Rows are points. A path goes straight from each point to the next, and from the last back to the first. The post is the endless flat space through its rows: a point in 2 columns, a line in 3, a plane in 4, and so on, so that a path can go around it. Count how often the path circles the post. Going back the other way cancels.
(in the rows, 128 means zero)

Post, 2 rows:
[[129 109 174]
 [113 134 113]]
Path, 6 rows:
[[154  80 141]
 [153 143 161]
 [109 143 182]
 [ 91 123 141]
 [112 116 175]
 [102  89 110]]
Times around: 1

Post (7 x 8):
[[124 111  96 106  95 136 121 127]
 [135 162 135 115 126 110 155 168]
 [131 139 121 120 140 116  95 129]
 [126  95 114 123  97  82 131 136]
 [133 160 179 150 136 159 116 147]
 [ 86 179 243  86  96  73 125 114]
 [154 163 101 156 170 158 174 131]]
Path, 26 rows:
[[103 139 110 146 105 129 126 171]
 [126 165 150 156 145 130 162  83]
 [169 146  89 128 106 164 141  99]
 [158 176 140 161 143  98 101 148]
 [105 184 133 141  82 116 189 137]
 [156 157 164 142  75 106 177 122]
 [175 101 128 160 156 117  96 122]
 [137 146 180 105 157 125 147 142]
 [140 142 157 158 180 130 127 179]
 [128 145 151 111 153 118 138 119]
 [116 129 177  84 146 104 142  87]
 [ 85 125 149 111 106 148 130 126]
 [101 169 111 111 159 113 103  90]
 [110 171 102 109  89 147 108 131]
 [103 139 142 131 138 103  86  88]
 [131 167 162 170  90 143 101 125]
 [132 137 137 137 137 108 118  74]
 [142 103 193 114  96 160 100 116]
 [134 108 161 144 159 114 154 101]
 [ 86 146 146  87 116 144 141 166]
 [ 78 150 143  95  89  97 147 109]
 [122 173 171 144 106 144 136 148]
 [118 129 181 154 102  94 110 178]
 [ 96 131 117  92 130  93 140 138]
 [122  84 142 121 150 154 117 130]
 [103 148 171 125 131 109 149 111]]
Times around: 2

Post (11 x 12):
[[140 107 126 104 124 148 158 135 162 153  87  82]
 [147 111 112 202 137 138 116 101 158 178 119 161]
 [122 101 105 133 129 163 108 137 112 156 173 131]
 [111 119 150 188 180 123 124  93 145 189 177 158]
 [136 125 154 123  96 160 115 161 217 177 103 122]
 [133 125 115 102  96  95 174 159  95  95 152 119]
 [106 116 150  83 104 106 130 139  54 108 115 131]
 [137 132 110  36 115  94 142 125 116 105 128 141]
 [150 117 164 116 100 192 155 123 171 145 116 136]
 [158 111 149 104  99 114 118 110  97  94 139  84]
 [152 133 129 107 157 113 132 148  86  81 124 121]]
Path:
[[175 147 137 124 125 128 162  77 137 140  98 120]
 [180 121 135  70 143 150 182 113 115 135 138 122]
 [142 138 127 136 114 157 104 117 104 149 115 121]
 [109 145 152 127 109 180 135 144 174 122 107  97]
 [149 114 129 117 101 131 178 115 184 127 129 148]
 [150 104 146  59 105 102 147 144 165 119 200  99]
 [155  99  61 126 119 118 148 139 108 152 147 105]
 [160 159 128 115 137 145 120 110 106 113 133 130]
 [ 63 139 108  92 113 129 148 139 127 164 112 106]
 [ 81  88 114 106 114 104 146 110 142 156 100  82]
 [130 128  87  98 124 174 153 135 170 124 124 128]
 [160 122 151 143 153  98 156  27 108 134 188 106]
 [193 121 148 120 102 137 155 130 113 122 122  84]
 [136  83 161 121 139 153 178 129 118 196 119 139]
 [138 135 114 103 119 154 176 145  79 149 145 125]
 [144 150 125 136 122 174 137 136 140 112 138 114]
 [138 131 132  71 103 130 130 140 195  95  84  92]
 [142 102 117 125 122 121 135  91 153  91 127 148]
 [119 118 160 116 145 164 149 125 161 131 161 113]
 [162  74 112 113 127 175 103 156 156 141 134 144]
 [113 110 179 103 145 155 111 110 105 164 150 155]
 [156 119 159 154 160 119 106  70 101 152 134 117]]
Times around: 2
